Each row is a point. Each copy is the shape, with its points in the same order, turned, moved and blurred by noise. Some copies are also mirrored. Which?
In the rows, zero is written as 100.

Shape:
[[114, 46],
[133, 100],
[72, 129],
[122, 56],
[139, 124],
[56, 150],
[75, 143]]
Copy 1:
[[46, 67],
[70, 117],
[133, 95],
[47, 81],
[83, 139],
[159, 98],
[140, 107]]
Copy 1 is: mirrored
Copy 2:
[[147, 62],
[78, 43],
[58, 111],
[122, 58],
[60, 47],
[39, 137],
[48, 118]]
Copy 2 is: mirrored

Shape:
[[67, 114],
[88, 41],
[154, 48],
[74, 143],
[86, 133],
[128, 123]]
Copy 1:
[[101, 114],
[98, 47],
[38, 32],
[97, 141],
[92, 146],
[45, 121]]
Copy 1 is: mirrored
Copy 2:
[[70, 137],
[144, 144],
[164, 79],
[47, 120],
[61, 112],
[80, 75]]
Copy 2 is: mirrored
Copy 3:
[[89, 124],
[43, 63],
[83, 20],
[119, 137],
[114, 115],
[125, 77]]
Copy 3 is: only turned
Copy 4:
[[128, 96],
[82, 36],
[26, 66],
[132, 126],
[119, 123],
[75, 125]]
Copy 4 is: mirrored

Shape:
[[132, 123, 115],
[142, 135, 132],
[53, 96, 74],
[88, 70, 105],
[136, 67, 57],
[54, 102, 79],
[148, 73, 150],
[58, 173, 98]]
Copy 1:
[[84, 112, 110],
[73, 140, 104],
[65, 32, 144],
[61, 47, 97],
[136, 57, 107],
[53, 44, 145],
[78, 101, 46],
[30, 99, 183]]
Copy 1 is: mirrored
Copy 2:
[[81, 142, 140],
[70, 139, 173],
[63, 74, 69],
[105, 98, 94],
[91, 157, 70],
[64, 86, 80],
[140, 144, 159],
[7, 75, 127]]
Copy 2 is: only turned
Copy 3:
[[74, 110, 132],
[59, 108, 142],
[108, 89, 46],
[117, 66, 92],
[152, 116, 115],
[102, 87, 49],
[105, 67, 164],
[34, 116, 52]]
Copy 3 is: only turned
Copy 4:
[[108, 137, 106],
[120, 162, 106],
[81, 53, 130],
[99, 68, 79],
[41, 111, 71],
[84, 49, 123],
[125, 137, 51],
[109, 96, 179]]
Copy 4 is: only turned

Shape:
[[154, 75, 146, 95],
[141, 96, 131, 112],
[78, 97, 53, 101],
[51, 61, 136, 62],
[44, 121, 122, 75],
[98, 31, 92, 85],
[58, 122, 68, 82],
[61, 147, 124, 37],
[149, 142, 108, 91],
[118, 142, 56, 94]]
Copy 1:
[[134, 138, 163, 86],
[133, 141, 131, 111],
[121, 65, 77, 135],
[45, 79, 139, 98],
[53, 98, 81, 81],
[101, 75, 149, 144],
[93, 67, 58, 114],
[64, 84, 80, 36],
[159, 132, 93, 69],
[150, 82, 62, 91]]
Copy 1 is: only turned
Copy 2:
[[94, 78, 88, 180],
[101, 106, 90, 166],
[76, 127, 96, 71],
[128, 45, 111, 87],
[122, 90, 153, 80],
[84, 63, 55, 95],
[78, 121, 132, 67],
[94, 83, 183, 96],
[65, 126, 132, 166],
[47, 150, 127, 107]]
Copy 2 is: mirrored
Copy 3:
[[117, 152, 127, 46],
[87, 132, 120, 67],
[112, 87, 60, 126],
[171, 69, 123, 107],
[135, 66, 123, 142],
[161, 104, 69, 68],
[113, 77, 70, 149],
[136, 103, 139, 171],
[74, 150, 115, 117],
[60, 131, 72, 138]]
Copy 3 is: mirrored
Copy 4:
[[63, 84, 151, 121],
[79, 114, 131, 114],
[142, 97, 80, 53],
[43, 88, 75, 43],
[65, 138, 83, 28],
[81, 44, 97, 75],
[132, 123, 89, 28],
[72, 155, 121, 5],
[110, 138, 170, 92],
[151, 119, 135, 71]]
Copy 4 is: only turned

Shape:
[[72, 119, 139, 159, 57, 105],
[104, 109, 74, 98, 128, 96],
[102, 109, 93, 111, 96, 118],
[100, 115, 82, 135, 97, 106],
[18, 116, 74, 96, 95, 98],
[132, 116, 102, 73, 89, 101],
[98, 39, 102, 81, 126, 46],
[99, 74, 160, 168, 127, 79],
[98, 117, 89, 94, 124, 82],
[86, 104, 69, 75, 107, 123],
[105, 123, 78, 98, 43, 106]]
Copy 1:
[[142, 143, 154, 151, 92, 112],
[102, 103, 65, 93, 96, 95],
[106, 99, 109, 105, 94, 104],
[107, 113, 95, 128, 77, 99],
[82, 135, 77, 146, 143, 133],
[101, 107, 114, 58, 83, 117],
[74, 141, 98, 59, 139, 40],
[159, 136, 135, 123, 113, 30],
[110, 117, 74, 88, 113, 104],
[74, 83, 86, 97, 113, 119],
[79, 126, 127, 105, 74, 146]]
Copy 1 is: only turned
Copy 2:
[[74, 113, 64, 147, 106, 161],
[89, 109, 83, 92, 101, 60],
[78, 104, 98, 108, 92, 97],
[64, 117, 73, 110, 92, 95],
[68, 93, 70, 73, 170, 110],
[115, 83, 104, 93, 67, 92],
[123, 50, 60, 138, 122, 38],
[108, 131, 57, 195, 111, 94],
[106, 107, 73, 93, 105, 73],
[78, 89, 112, 78, 116, 79],
[67, 68, 87, 83, 75, 127]]
Copy 2 is: mirrored
Copy 3:
[[35, 140, 124, 125, 118, 83],
[112, 91, 85, 71, 115, 60],
[100, 101, 121, 90, 122, 73],
[95, 123, 109, 90, 119, 56],
[72, 86, 118, 87, 40, 67],
[123, 102, 104, 70, 133, 112],
[123, 76, 27, 136, 95, 93],
[41, 105, 54, 149, 150, 57],
[97, 93, 75, 70, 100, 76],
[121, 71, 120, 80, 98, 77],
[119, 147, 133, 76, 103, 109]]
Copy 3 is: mirrored

Shape:
[[103, 113, 100, 101, 68, 100, 126, 195],
[129, 104, 94, 83, 89, 83, 102, 75],
[133, 106, 126, 120, 122, 93, 99, 72],
[133, 108, 93, 94, 121, 73, 104, 132],
[123, 87, 85, 93, 120, 90, 78, 82],
[139, 115, 91, 90, 96, 138, 106, 110],
[111, 102, 115, 152, 91, 101, 88, 72],
[110, 115, 92, 142, 119, 99, 128, 84],
[87, 76, 90, 94, 86, 86, 118, 94],
[45, 97, 108, 85, 107, 96, 114, 70],
[129, 62, 95, 85, 107, 96, 123, 97]]
Copy 1:
[[103, 137, 157, 113, 69, 40, 106, 160],
[136, 93, 99, 123, 100, 108, 119, 93],
[98, 110, 121, 114, 115, 131, 102, 75],
[115, 96, 144, 92, 93, 102, 112, 126],
[135, 77, 114, 86, 108, 107, 95, 87],
[135, 121, 128, 126, 137, 81, 97, 117],
[101, 128, 97, 107, 87, 127, 56, 78],
[82, 108, 105, 116, 108, 117, 73, 105],
[102, 83, 98, 109, 70, 65, 100, 88],
[76, 98, 56, 86, 92, 71, 116, 87],
[110, 69, 131, 123, 100, 81, 104, 79]]
Copy 1 is: mirrored
Copy 2:
[[92, 140, 39, 146, 53, 69, 109, 99],
[115, 89, 109, 90, 121, 70, 112, 101],
[131, 95, 112, 92, 122, 100, 92, 143],
[110, 87, 54, 95, 105, 78, 90, 113],
[113, 93, 104, 56, 109, 88, 87, 106],
[133, 100, 102, 87, 71, 83, 131, 115],
[134, 142, 132, 91, 128, 105, 92, 127],
[132, 115, 95, 103, 122, 137, 112, 117],
[98, 103, 115, 108, 103, 97, 87, 76],
[60, 95, 140, 104, 105, 129, 103, 98],
[128, 78, 104, 106, 93, 91, 81, 87]]
Copy 2 is: only turned
Copy 3:
[[108, 107, 152, 167, 122, 118, 78, 144],
[102, 88, 117, 91, 65, 94, 79, 69],
[116, 84, 108, 110, 107, 104, 109, 37],
[128, 107, 112, 131, 99, 126, 68, 74],
[117, 82, 79, 98, 80, 107, 71, 62],
[111, 65, 119, 151, 70, 98, 85, 77],
[129, 77, 98, 101, 119, 63, 116, 57],
[138, 109, 103, 133, 92, 81, 117, 61],
[101, 111, 89, 103, 81, 102, 101, 108],
[56, 122, 68, 107, 88, 81, 110, 85],
[117, 94, 103, 103, 57, 134, 101, 94]]
Copy 3 is: only turned

Shape:
[[93, 115, 120, 82, 84, 110, 115, 99, 112],
[104, 81, 79, 77, 93, 125, 107, 117, 91],
[96, 109, 106, 193, 115, 114, 108, 104, 95],
[117, 95, 113, 74, 84, 122, 115, 84, 128],
[79, 95, 117, 74, 91, 125, 119, 122, 113],
[115, 95, 117, 102, 89, 125, 97, 123, 132],
[87, 89, 95, 85, 89, 97, 84, 151, 124],
[119, 112, 86, 89, 161, 80, 102, 101, 114],
[110, 93, 111, 85, 119, 107, 46, 87, 97],
[98, 92, 104, 92, 104, 55, 122, 93, 96],
[79, 105, 93, 92, 100, 128, 113, 114, 91],
[81, 113, 76, 89, 84, 69, 114, 97, 90],
[79, 114, 65, 73, 94, 67, 121, 100, 128],
[48, 77, 95, 195, 109, 93, 120, 102, 115]]
Copy 1:
[[102, 89, 91, 79, 110, 91, 93, 117, 106],
[63, 109, 126, 80, 90, 90, 99, 94, 94],
[137, 43, 139, 126, 88, 61, 118, 59, 130],
[86, 84, 88, 68, 124, 96, 88, 99, 79],
[88, 94, 118, 64, 105, 107, 98, 122, 113],
[75, 61, 103, 73, 117, 93, 117, 93, 111],
[62, 99, 111, 86, 103, 110, 143, 110, 123],
[112, 125, 77, 66, 87, 82, 129, 46, 110],
[64, 105, 80, 103, 115, 102, 88, 52, 132],
[118, 114, 79, 108, 78, 108, 118, 96, 86],
[93, 106, 129, 81, 95, 82, 93, 105, 116],
[106, 132, 98, 119, 90, 82, 114, 114, 93],
[110, 143, 96, 92, 115, 88, 139, 114, 82],
[157, 64, 167, 139, 104, 100, 140, 73, 119]]
Copy 1 is: only turned
Copy 2:
[[92, 104, 89, 108, 106, 111, 113, 121, 124],
[97, 129, 86, 107, 132, 124, 86, 92, 89],
[50, 23, 112, 123, 115, 111, 81, 115, 66],
[90, 123, 88, 92, 129, 89, 112, 124, 116],
[88, 112, 78, 94, 114, 138, 114, 101, 121],
[65, 107, 77, 86, 109, 108, 115, 117, 86],
[73, 121, 66, 95, 80, 122, 97, 78, 90],
[135, 77, 80, 75, 93, 83, 67, 106, 84],
[122, 101, 95, 107, 100, 85, 133, 89, 60],
[107, 99, 124, 101, 84, 96, 74, 97, 120],
[99, 94, 79, 119, 125, 135, 94, 99, 105],
[105, 106, 98, 138, 91, 101, 68, 92, 124],
[101, 109, 68, 114, 89, 85, 63, 85, 140],
[31, 17, 118, 119, 113, 110, 72, 65, 104]]
Copy 2 is: only turned
Copy 3:
[[109, 85, 120, 92, 108, 109, 107, 131, 104],
[121, 98, 83, 115, 96, 127, 104, 94, 111],
[31, 115, 93, 87, 120, 72, 56, 86, 100],
[138, 91, 105, 88, 128, 109, 98, 128, 109],
[107, 76, 96, 88, 94, 116, 125, 121, 113],
[103, 109, 98, 66, 122, 121, 108, 111, 117],
[95, 89, 108, 79, 105, 147, 136, 80, 105],
[135, 101, 124, 70, 83, 81, 84, 59, 82],
[122, 137, 98, 89, 111, 102, 120, 98, 54],
[113, 82, 144, 115, 114, 85, 111, 77, 103],
[96, 82, 89, 105, 84, 115, 98, 112, 98],
[101, 71, 139, 130, 103, 116, 94, 87, 86],
[122, 47, 139, 102, 109, 130, 93, 78, 86],
[16, 63, 86, 94, 142, 70, 79, 65, 94]]
Copy 3 is: mirrored
Copy 4:
[[124, 104, 73, 112, 123, 93, 80, 106, 100],
[94, 95, 69, 83, 91, 89, 108, 94, 119],
[137, 136, 168, 104, 91, 95, 70, 99, 149],
[90, 101, 61, 115, 106, 96, 64, 105, 100],
[121, 101, 66, 76, 120, 84, 83, 105, 99],
[110, 110, 89, 98, 88, 81, 63, 90, 87],
[115, 102, 93, 73, 91, 90, 107, 92, 64],
[68, 119, 119, 107, 145, 116, 101, 62, 101],
[92, 49, 118, 113, 111, 103, 85, 76, 96],
[90, 115, 108, 122, 133, 98, 118, 128, 95],
[125, 102, 80, 81, 113, 93, 101, 93, 125],
[117, 111, 93, 116, 117, 118, 137, 114, 106],
[106, 126, 77, 104, 121, 138, 126, 112, 80],
[141, 140, 173, 67, 93, 119, 81, 146, 137]]
Copy 4 is: mirrored
